Each row is a point. Examples show where two turns around zero, p and q, send a point. Where does a point land after both, in the order given? Backwards means that the second turn is done in reverse. Each puzzle has new turns, and all numbers are rounded.

Turn p:
[ 1.2 -3.4] => [ 2.4 -2.6]
[3.1 3.1] => [1.6 4.1]
[-1.1  2.2] => [-1.9  1.6]
[0.4 1.5] => [-0.2  1.5]
[-3.5 -3.3] => [-1.9 -4.4]
Turn q:
[-2.2  0.2] => [-2.2  0.3]
[1.5 3.9] => [1.6 3.9]
[ 0.7 -4.0] => [ 0.6 -4.0]
Where do these land?
q, then p backwards: [1.7 1.0] => [2.0 0.2]
p, then q: [-4.2  0.7] => [-4.2 -0.9]
q, then p backwards: [2.0 2.6] => [2.9 1.5]
q, then p: [ 0.5 -4.3] => [ 2.1 -3.8]

Turn p:
[2.2 3.3 1.9] => [-2.6  3.4 -1.1]
[-2.4 -1.4 -0.3] => [ 0.3 -2.8  0.2]
[-1.0 -1.9 -1.0] => [ 1.5 -1.7  0.8]
[ 2.6 -1.8  3.6] => [-1.8  1.9  4.0]
[-5.2 -0.2 -3.9] => [ 2.3 -5.0 -3.4]
[ 3.7  2.0 -0.3] => [ 0.2  4.2 -0.6]
Turn q:
[ 0.7 -0.9  2.5] => [-0.8 -2.1  1.5]
[ 1.1 -0.2 -3.8] => [2.3 3.2 0.1]
[-0.1  2.8  5.1] => [-5.3 -2.4  0.5]
[-1.7 -1.7 -3.8] => [ 3.7  1.4 -2.1]
Where do these land?
q, then p backwards: [ 2.0  4.1 -3.5] => [4.8 2.9 1.4]
q, then p backwards: [ 2.6  0.2 -1.2] => [ 2.6 -1.1  0.8]
q, then p backwards: [2.8 1.4 0.3] => [ 1.8 -0.6  2.5]
q, then p: [-1.5  0.7  4.0] => [ 1.2 -3.9  1.5]
q, then p: [-4.6 -3.7 -1.0] => [5.2 2.3 1.9]
q, then p: [-1.3 -2.7  1.4] => [1.7 0.2 2.8]

Turn p:
[ 1.3  2.0  2.2 -3.6] => [ 2.7  0.0 -3.1 -2.6]
[ 3.8  1.0  0.4 -0.9] => [ 2.0 -1.9 -2.8  1.1]
[ 1.6  3.7 -2.0  1.3] => [ 1.0  2.1 -2.2  3.4]
[-2.3 -2.2 -2.8  1.0] => [-3.9  0.4  1.7  0.5]
[-4.3 -4.5  2.1  2.2] => [-1.8 -0.7  6.2 -2.3]
Turn q:
[ 1.6 -1.5  1.0 -3.5] => [-0.1 -0.2  4.2 -0.7]
[ 0.5  0.1  0.3 -2.2] => [ 0.5  0.1  1.9 -1.1]
[-0.4 -0.3 -6.8 -1.7] => [ 3.0 -6.1 -0.7 -1.6]
[ 0.2  1.4  1.5 -0.2] => [ 0.4  2.0  0.1 -0.4]
[-0.2 -1.6  1.4  8.5] => [-3.1  1.3 -5.3  6.1]
[0.5 1.6 0.9 2.3] => [ 0.6  1.9 -1.8  1.3]
[-2.2  0.2  1.8 -3.1] => [-1.4  1.0  1.5 -3.5]
Where do these land?
p, then q: [-4.9 -0.4 -4.5 -0.1] => [-0.8  2.1 -3.8 -5.0]
p, then q backwards: [ 5.8 -3.7  1.6  0.5] => [ 0.9 -2.7 -6.5  0.2]
q, then p: [ 2.6 -0.2 -0.2 -1.5] => [ 2.5 -1.5  0.7  0.1]
p, then q: [ 1.9  2.5 -0.9  2.0] => [ 1.4  0.2 -2.2  2.8]
q, then p: [-3.3  3.2  2.1 -1.0] => [-0.5  2.5 -4.2 -1.5]
p, then q: [-2.1 -1.3  2.0  0.1] => [-0.6  1.8  2.2 -1.2]
